Every row gives one point. Each copy is the shape, with its points in the same order, turned, moved and blurred by noise. Say if it was mirrored as well.
In the rows, zero is written as 128.

Shape (8 x 3)
[[ 78 128 164]
 [136  92  56]
 [120 197 169]
 [119 106 137]
 [153 109 124]
 [ 99 210 138]
 [ 92 154 132]
 [126 100  85]]
Copy 1 (8 x 3)
[[ 98  83 117]
 [102 205 143]
 [178  83 109]
 [114 125 152]
 [128 151 167]
 [176  92  71]
 [123 112 104]
 [111 174 139]]
Copy 1 is: mirrored
Copy 2 (8 x 3)
[[ 87 145 183]
 [121  80  80]
 [104 210 142]
 [126 116 151]
 [158 122 117]
 [ 63 203 125]
 [ 82 147 139]
 [115  89 102]]
Copy 2 is: only turned
Copy 3 (8 x 3)
[[ 86 101 175]
 [132 108  53]
 [116 182 182]
 [127 103 135]
 [158 114 119]
 [ 85 191 157]
 [ 85 140 138]
 [124 102  83]]
Copy 3 is: only turned

Shape (12 x 6)
[[137  78 143 176  89 164]
 [114 136  87 132 166  83]
 [133 140 153 147 170  93]
 [104 157 182  92  75  89]
 [ 85 136 145 113 104 151]
 [108 178 165  84 116 103]
 [ 90 137 132  90 114  81]
 [ 99 102 126 113 190  98]
 [182 152 156 137 114 129]
 [ 74 110  84 145 210  99]
 [200  66 123 144 126 165]
 [186 106 162 141 162 127]]
Copy 1 (12 x 6)
[[122  79 138 173 103 167]
 [126 141  71 102 148  91]
 [138 128 131 147 164  75]
 [132 188 176 134  71  88]
 [119 166 143 115 112 154]
 [161 200 164 118 107  96]
 [116 165 130  87  96  83]
 [ 97 118 123  90 162  85]
 [193 131 146 165 116 108]
 [ 84 120  69 100 198 101]
 [174  34 139 143 127 153]
 [168  80 163 153 156  99]]
Copy 1 is: only turned
Copy 2 (12 x 6)
[[154 111 158 197 108 177]
 [122 122  91 107 139  92]
 [145 122 147 114 161 100]
 [121 108 200 103  62  79]
 [ 91 132 171 130  85 136]
 [110 130 189  70  89  97]
 [104 104 146  98  86  84]
 [ 96  83 121 107 166 117]
 [179 140 176 110 115 147]
 [ 82 116  77 127 185 103]
 [185  88 132 154 133 206]
 [180  97 162 114 166 156]]
Copy 2 is: only turned
Copy 3 (12 x 6)
[[149  64 140 158 104 172]
 [ 90 134  96 174 154  89]
 [107 127 159 193 164 105]
 [ 85  87 205 124 107  71]
 [ 80  97 155 112 122 136]
 [ 79 129 189 117 134  84]
 [ 70  98 143 130 131  70]
 [ 85  97 115 165 202 106]
 [158 138 176 154 120 119]
 [ 58 118  72 190 193 123]
 [212  93 122 151 149 156]
 [168 112 163 179 178 124]]
Copy 3 is: only turned

Shape (15 x 9)
[[ 92 150 147  81 190 110 154 156 121]
 [124 145 159 142 175  68 144 141 118]
 [ 69  83 140 186 110  87 116  46 101]
 [120 138 165 162 112 138 168 168 120]
 [ 69  96 116 149  85 103 137  56  69]
 [164  81 104 126  90 209  66  95 172]
 [ 90 116 142 133 115  63 151 128 149]
 [ 99 116 148 133 106 138 130  51 112]
 [153  98 162  56 142 154  96 147 128]
 [130 146 101 107 127 176 102 146 114]
 [131 113 126  69  42 149 102 102 117]
 [ 94 151 131 175 134  86 189 110 141]
 [138 157 160  94 144 154  46 137 149]
 [ 69 156 161 113 146 148 158 167 139]
 [129 125 137 109 148 155  90 203 161]]
Copy 1 (15 x 9)
[[114 149 197 114 206 120 167 136  93]
 [163 136 190 168 176  75 144 136 127]
 [106  89 160 180 115  87  85  54 188]
 [123 134 158 163 111 123 181 155 124]
 [ 88  96 134 152 102  74  92  60 145]
 [156 121  98  83  88 210 100 117 190]
 [116 122 192 137 145  78 142 126 170]
 [121 112 155 137 108 122 122  56 153]
 [169 116 182  70 126 176 119 145 108]
 [125 152 106  94 132 152 114 141 110]
 [113 137 152  53  61 131 103 107 140]
 [119 141 156 172 155  70 183 106 161]
 [158 179 181  97 141 188  87 147 134]
 [ 85 155 185 137 157 147 182 145 111]
 [137 153 168 108 158 187 133 202 131]]
Copy 1 is: only turned
Copy 2 (15 x 9)
[[111 130 162  75 134 107 188 158 117]
 [141 127 160 130 138  68 155 166 112]
 [ 73  63 136 201  87  71  88 129 143]
 [133 167 185 133 125 108 116 171 179]
 [ 62  86 124 148  82  79  61 112 147]
 [141 132  96 195  86 234 112 112 171]
 [112 133 148 141  72  75 142 176 130]
 [ 92 101 153 161  86 113 110  86 145]
 [158 109 162  91  99 206 142 145 113]
 [113 159 117 115 139 184 125 130 143]
 [115 142 126 118  38 179  69 115 126]
 [115 154 145 155 107  46 149 145 173]
 [130 155 159 151 129 201 157 137  85]
 [ 86 163 191  99 119 122 164 156 159]
 [134 163 153 123 130 195 161 200 142]]
Copy 2 is: mirrored
Copy 3 (15 x 9)
[[124 114 140  62 186  97 123 161 148]
 [137 101 154 128 192  75 138 127 139]
 [ 80 112 120 168 134 116  94  25 126]
 [130 116 132 131 135 129 191 139 113]
 [ 78 128  89 124 122 105 110  28 105]
 [222  98  59 133  87 199  92  94 127]
 [119 107 134 124 126  72 142  96 173]
 [123 139 113 114 141 153 113  42 128]
 [206  93 140  57 124 135 101 130 114]
 [177 134  71  98 138 137 112 149 103]
 [184 153  85  72  68 127 120  67 113]
 [ 94 120 113 146 176 101 172 100 171]
 [215 148 140 115 138 140  75 152 127]
 [107 135 137  87 144 137 147 173 147]
 [189  96 122 112 119 128 117 197 131]]
Copy 3 is: only turned
Copy 4 (15 x 9)
[[ 79 162 140 115 172  59 146 127 110]
 [131 147 153 167 169  63 124  99  87]
 [ 91  76 123 211  99 151 118  67  61]
 [148 182 163 151 120 120 175 120  81]
 [ 89  85  87 170  92 147 150  73  45]
 [156  94 147  74  80 216 105 130 144]
 [118 127 134 177  96  65 138  97 105]
 [ 86 121 126 137  98 159 124  57  80]
 [116 113 183  49 121 107 124 129 104]
 [134 147 114  79 134 147 130 149  96]
 [127 117 111  64  42 140 131 100  77]
 [129 160 114 204 132 100 161  75 112]
 [120 156 166  80 123 128  57 150 107]
 [ 82 195 148 134 130 100 161 139 110]
 [140 152 173  94 125 110 124 194 126]]
Copy 4 is: only turned

Shape (16 x 12)
[[146 146 115 120 115 136 167 137 174  89 145 141]
 [150 148 164 138 100  83 130  51 154 149 162 111]
 [149 125 147 122 130  88 168 133 173  93 164 112]
 [153 104 112 140 104 136 157 132 119  86 109 105]
 [143 134 113 138 120 121 123 149 171 132 147 111]
 [163 147 120 100 107 154  92 115 141 114 150 102]
 [153 146 114  90 115 111 155 139 105  97 174 145]
 [130 149 184 140 101 131 160 136 128  82 167 232]
 [159  42 121 123 111 151 134 123 150 133 155 178]
 [ 88 150 120 112 121 150 166 141 168  85 134 116]
 [ 34 140 238  89 105 122 123 101 145 119 125 105]
 [154  75 197 146 105 149 136 159  56 100 177 121]
 [153 149 121 107 234 139 150  90 106  90 182 100]
 [ 70 152 110 123  99 136 111  52 167 178 181 187]
 [163 106 137 110 212 143 132 141  72 128 145 151]
 [ 87 152 131  97 187 117  72 110 102  81 170 129]]
Copy 1 (16 x 12)
[[122 140 104 124 136 152 153 136 160  68 139 121]
 [134 160 161 156 110  86 157  94 187 131 177  85]
 [113 150 133 130 150 121 172 158 158  80 170  86]
 [114 117 113 153 118 159 130 145 114 100 126  83]
 [132 147 108 128 134 136 138 165 179 128 147 107]
 [144 169 126 111 126 149  82 131 156 120 151 102]
 [149 169 117 122 113 122 137 153 104  72 172 125]
 [149 140 184 163 134 145 183 134 131  61 152 199]
 [140  60 125 135 151 144 131 145 124 127 195 143]
 [ 68 157 107 111 139 144 144 143 159  82 124 131]
 [ 22 183 222 106 132 106 151 119 151 147 132 144]
 [115 149 186 178 119 193 135 174  75 137 200 119]
 [125 214  84 162 211 112 113 111  99  93 182  99]
 [109 139 117 137 107  65 119  87 206 135 182 204]
 [156 167 110 155 195 131 126 149  59 146 164 135]
 [103 206 139 143 178  80  67 154 123 101 149 150]]
Copy 1 is: only turned
Copy 2 (16 x 12)
[[156 146 106 133 125 124 174 151 149  94 133 136]
 [166 234 116 102 117  86 146 114 121 144 167 107]
 [169 167 138 138 144  88 159 146 134  85 156 116]
 [190 120 130 148 105 152 142 130  97 109 139 111]
 [155 161 117 146 120 114 105 169 129 112 151 129]
 [176 179  97 100 122 155  97 154 131 102 131 121]
 [153 149  87  91 132 114 154 162  91  73 151 158]
 [137 164 130 101  96 125 198 115 144  64 153 227]
 [158 100 140  89 112 153 131 132 156 131 206 144]
 [111 149 106 127 119 143 154 130 145  76  94 106]
 [ 80 207 175  46  55 107 138  80 118  78  85  94]
 [156 157 180 100  99 185 128 124  50  58 186 160]
 [154 177 139  94 249 132 139 134  93 101 110 125]
 [ 79 193  62  65 108 115 130 104 169 175 161 154]
 [161 118 168  79 197 134 114 145  81 111 124 182]
 [125 181 109  84 182 117  66 101 120  56 105 155]]
Copy 2 is: only turned
Copy 3 (16 x 12)
[[165 133 128 120 133 102 164 162 125 112  87 101]
 [132 122 183 169 108  66 156 114  97 147 153 123]
 [167 141 140 125 137  76 156 159 169 125 140 111]
 [161 111 102 122  88 147 152 147 148 115 109 146]
 [158 125 125 125 117 112 123 145 143 163 103  80]
 [158 124 134 103 106 132 107 119  92 110 114  91]
 [162 106 119  74 130  93 139 175 101 116 127 126]
 [123 146 163 148 166 117 133 239  90  99  85 158]
 [131  45 178 115 118 163 126 178 152 145  92 119]
 [138 160 110 115 145 110 167 149 144  94  87  83]
 [ 38 202 160 136 154 120 123 115 128  69 152 123]
 [137 109 129 132 112 185 100 204 125  96 189 154]
 [197  85  96 108 212 116 136 101 108 107 163 136]
 [ 53  92 159 144 154  81 166 136  71 155  89  80]
 [179  87 108  91 196 165 110 140 125 140 141 172]
 [126  97  82 108 198  87  82 111 106  99 119 126]]
Copy 3 is: mirrored
Copy 4 (16 x 12)
[[127  92 137 159  82 121 130 142 187 105 142 134]
 [159 115 132 132 108  79 127 107 101 130 211  93]
 [117  63 144 130 101 115 133 153 158 100 165  97]
 [132  97 125 164  95 129 131 133 123 104  88 117]
 [141  99 109 147 121 119  96 148 171 135 144 105]
 [163 134  99 127  79 136  79 138 138 105 147 121]
 [130 103 100 134  89 134 140 176 137  89 161 161]
 [124  84 193 178 115 113 129 145 140  96 187 223]
 [174  46 126 153 124 180 117  98 130 131 142 172]
 [ 77 118 141 144  80 132 116 133 180 133 127 133]
 [ 62 137 210  73  92 108  85 127  92 176 172 137]
 [129  81 156 170 126 183  93 173  44  91 134 150]
 [110 157 117 116 138 183 144 122 155  34 172  97]
 [125 136 101 147 116 107 111  61 144 185 227 184]
 [151 143 130 120 177 202 144 144 127  67 137 152]
 [ 77 155 106  80 152 134  82 125 137  71 165 162]]
Copy 4 is: only turned

Shape (18 x 12)
[[130 117 132 133 121 187 100 108 146 114 125 173]
 [ 96  98 112 143  95 188  88 153 153  67 135 127]
 [ 84 203 133  89 131 158 113 130 148  88 139 146]
 [131 113 122 138 150  98 151 142 130 187 172 194]
 [135  83 163  95 131  11  77 103 160 100 171 119]
 [ 93  78 154  97 110 159  91 114  95 108 137 135]
 [127  89 139 124 132  82 204 167 161 160 140 123]
 [164 122 116 142  97  84 191 140 114 144 151 149]
 [147  84  99  67 114  55 108  92 191 145 166  87]
 [149  93 130  95 181  42  80 136 195 111 173  91]
 [150 160 169  91 107 186 133 153 153 129 133 124]
 [146 112 146 156 136 124 169 103  95 106 193 118]
 [121 113 138 138 148  64  97 154 181 156 207  48]
 [152  98 101  91 149 148 183 143 103 123 117 118]
 [129 144 146 157 121 188  80 130 140  95  85 110]
 [138 108 150 144 149  88 235  76 155 143 150  97]
 [172  90 134 125 128 123 219 107 130 120 165 137]
 [103 136 118 123 110 175  78 125 102 107 111 118]]
Copy 1 (18 x 12)
[[114 152  71 114 110 150  80 114 189 111 121 171]
 [ 93 177 110 102  69 111  78 145 213 115  78 128]
 [131 236 140 101 143 127  85 116 149 124 141 160]
 [117 114  90 135 156 119 172 133 145 164 149 195]
 [147  82 161 129 192  26 101  82 141 121  69 170]
 [ 87 136 112  73 130 134  85  85 159 147  65 143]
 [ 85 105 177 144 133 113 182 154 115 108 142 169]
 [131 117 130 150 109 130 191  91 121 117 138 153]
 [142  73 135  90 166  41 107 120 101  70 122 141]
 [155  93 162 126 209  38 102 160 153 103  93 142]
 [140 155 166  85 124 172  99 116 180 105 157 158]
 [ 93 129 119 150 154 133 160  75 166 123 122 103]
 [136  89 177 143 174  44 100 150 142 153 148  97]
 [108 133 125  96 129 168 171 136 122  92 100 134]
 [128 167 124 141  96 170  40 135 174 110  89 125]
 [ 61 102 152 172 170 129 161  97  97  61 164 127]
 [ 82 108 131 133 137 147 194  87 142  67 143 140]
 [126 173  99  94 101 149  67 113 149 139  84 120]]
Copy 1 is: mirrored
Copy 2 (18 x 12)
[[160 125 130  89 145 163  75  95 129 111 112 160]
 [ 95  81 144 111 132 185  61  94 116  68 119 141]
 [ 99 162 146  46 136 109  61  76 150  65 141 137]
 [129 165  81 134 158 123 130  83 147 173 182 178]
 [ 99  67 131 152 123  11  99  66 124 175 133 134]
 [106 111 155  97 168 146  66  81  75 148 124 145]
 [ 88 141 125 142 165 128 199  82 153 156 163 120]
 [111 154 111 125 103 123 177 120 112 154 167 147]
 [ 94  60  84 104 135  62 130  91 150 184 124  85]
 [114  58 110 158 152  36  96  65 158 138 164  89]
 [137 161 144  74 120 158 109  46 129  98 133  95]
 [129 122 174 111 115 133 124 124 120 171 201 143]
 [ 71  90 122 163 119  92  93  73 193 173 190  67]
 [130 134 129  98 186 147 158 127  92 118 164  99]
 [145 136 169 122 127 169  54 109 137  78  93 106]
 [124 132 186  99 150 109 198 133 177 188 164 125]
 [146 114 148  91 136 137 192 117 117 159 177 141]
 [104 141 144  97 140 157  43 118 101 100 111 117]]
Copy 2 is: mirrored
Copy 3 (18 x 12)
[[141 116 134 136 119 151 116  77 138 126 124 165]
 [119  87 136  99 100 179 113 125 157  74 107 135]
 [ 76 175 130  91 114 133  83  98 136  89 143 145]
 [129 100 124 166 125  94 127 148  81 190 177 169]
 [ 85  49 155 104 113  54 144 101  50 123 160  44]
 [ 95  84 129  95 105 176  97  79  93 144  92 116]
 [ 97 108 104 123 122  95 182 188 119 190 158 125]
 [147 133 103 126 109  96 194 154  76 171 143 159]
 [101  53 104 105  53  42 155 112 115 151 166  74]
 [113  69 142 114 115  50 117 135 116 111 193  32]
 [124 170 164  94  93 137 115 114 147 161 126 139]
 [138 134 123 148 116 159 190 117  76 137 166 105]
 [110 100 140 150  51  93 132 199 106 125 187  28]
 [150 132  61  83 136 136 144 127 135 190 136 121]
 [148 150 149 116 127 148  97 107 170  94  71 108]
 [ 87 143  85 162 110 101 241 134 121 184 164  90]
 [145 131 100 113 131 141 220 108 110 187 172 134]
 [134 124 103 112  97 162  92 107 120 107  85 117]]
Copy 3 is: only turned
Copy 4 (18 x 12)
[[131 121  92 138 147 185 121  96 154 113 152 180]
 [ 93 121  84 138 108 208 119 129 204  93 133 158]
 [ 77 195 115 156 135 149  87 115 159  72 155 184]
 [120 140 127 169 143 132 183 173  99 187 152 190]
 [164 139 115 118  74  49 137 190 190 156 207 141]
 [104 108 128  89 110 177 104 110 167 152 173 167]
 [ 71 104 132 164  91 112 196 175 100 130 148 126]
 [126 160 139 140  76 140 210 147 101 142 136 135]
 [141 130  68 153  55  80 102 175 127 159 187 112]
 [145 135  91 153 112  73 119 226 175 135 202  98]
 [123 129 153 157 113 184 107 122 114  56 161 155]
 [114 164 151 161 103 171 189 123 155 155 195 125]
 [106 126 133 214  75 115 105 231 184 155 179  94]
 [ 85 139 112 100 117 181 152 133  83 127 157  95]
 [130 125 132 145 147 183  89  98 197  86 113 131]
 [ 86 133 138 187  85  93 198 100 100 145 192  85]
 [116 139 123 150  96 164 218 111  95 127 198 115]
 [109 143 116 114 120 183  74 111 175 118 120 152]]
Copy 4 is: mirrored

Shape (18 x 12)
[[109 159 130 153 117 138 202 124 159 101 154 132]
 [ 89 138  65  52 107 112 228 115 146 118 103 150]
 [158 172 151 102 126 117 102 116 135 146 140 155]
 [148 160 189 130 162 152 249 121  82 127 147  97]
 [163 141 113 131  94 176  54 131  95 127 132  99]
 [113 163 105 113 154 119 165 115 104 118 109 109]
 [134 139 140 132 149 121 119  59 133 141 133  82]
 [142 147 100 133 143  48 142 109  84 170 102 155]
 [157 111 128 189 137 189 115 121 140 122 148 123]
 [105 155 128 137 155 140 156 110  77 109 124 152]
 [151 139  77 107 124  96  94 155  97 106 115  80]
 [155 171 120 126 117  56 109 152 137 112 126 117]
 [185 101 114 122 121 115 101  81 128  80 108 136]
 [115  97 187 123  99  94 113  84 101 115  81  86]
 [119 125  96 144 209  74 163  54 171 182 173 128]
 [159  81 120 113 161  80 133 135 161 112 100 155]
 [105 169 115 110  97 119 141 162 128 101 215 177]
 [ 91 196 117 118 186  78 136 119 108 128 133 100]]
Copy 1 (18 x 12)
[[111 145  71 164 114 127 167 112 175 129 162 147]
 [124 131  47  57 111  87 190 114 183 186 109 146]
 [166 180 145 118 114 125 137 119 105 133 158 103]
 [155 149  89 142 163 197 162 192 197 149 190 189]
 [138 137 139 135  48 170 110 168  88 103 121  69]
 [127 146  68 101 132 121 139 170 137 125 139 135]
 [128 176  79 122 132 169  70 131 121 133 142 118]
 [159 144  97 121 172  95 131 156  66 186 121 134]
 [115 104 125 171 108 188 126 115 119  87 134 111]
 [128 123  88 107 124 132 149 162 105 114 171 163]
 [147 120  99 120  98  94 102 195 122 134 112  61]
 [156 161 120 157 126  65 113 153 125 147 136  87]
 [177 111 119 118  88 123  69 115 117 121 112 133]
 [101 162 137 118  98 132  43 168 128 166 133 166]
 [127 142  37 118 218 148 100  66 110 159 160 103]
 [144  95 143 108 161  88  93 102 145 144 118 121]
 [139 130 105 147  78  91 192 109 129 151 219  92]
 [122 177  61 108 167  94 125 175 118 124 180 102]]
Copy 1 is: mirrored
Copy 2 (18 x 12)
[[116 126 171 156  79 133 149 106 157 103 176 128]
 [ 91 105 109  78  60 130 118  35 156  58 155 141]
 [154 182 103 125 116 132 126 114 155 166 122 125]
 [149 152 222 107 152 136 202  75 146 115 206 141]
 [194 148 107 143 151 161  61 150 115 149 157 109]
 [121 147 137 133 134 130 129  65 117 113 156 134]
 [163 126 146 157 133 137 125  63 119 184 132 118]
 [139 157  84 114 118  75 145  82  85 126 116 181]
 [154  99 135 189 147 161 112 156 143 160 175 144]
 [117 155 140 131 119 164 146 101  97 130 173 167]
 [146 134  81 133 168 125 105 109  98 103 128  80]
 [138 161  95 144 123  93 143 125 125 110  88  98]
 [186  95  98 152 135 170 128 116 145 124  87 146]
 [160 108 177  95 133 126 107 105  94 164  67 121]
 [111  94  89 172  98  74 187  31 144 209 155 149]
 [116  95  83 127 151 116 154 121 168 119  86 150]
 [110 166  88 114  46 148 161 157 138 117 189 107]
 [ 93 180 122 151 129 116 158  53  93 155 143 105]]
Copy 2 is: mirrored
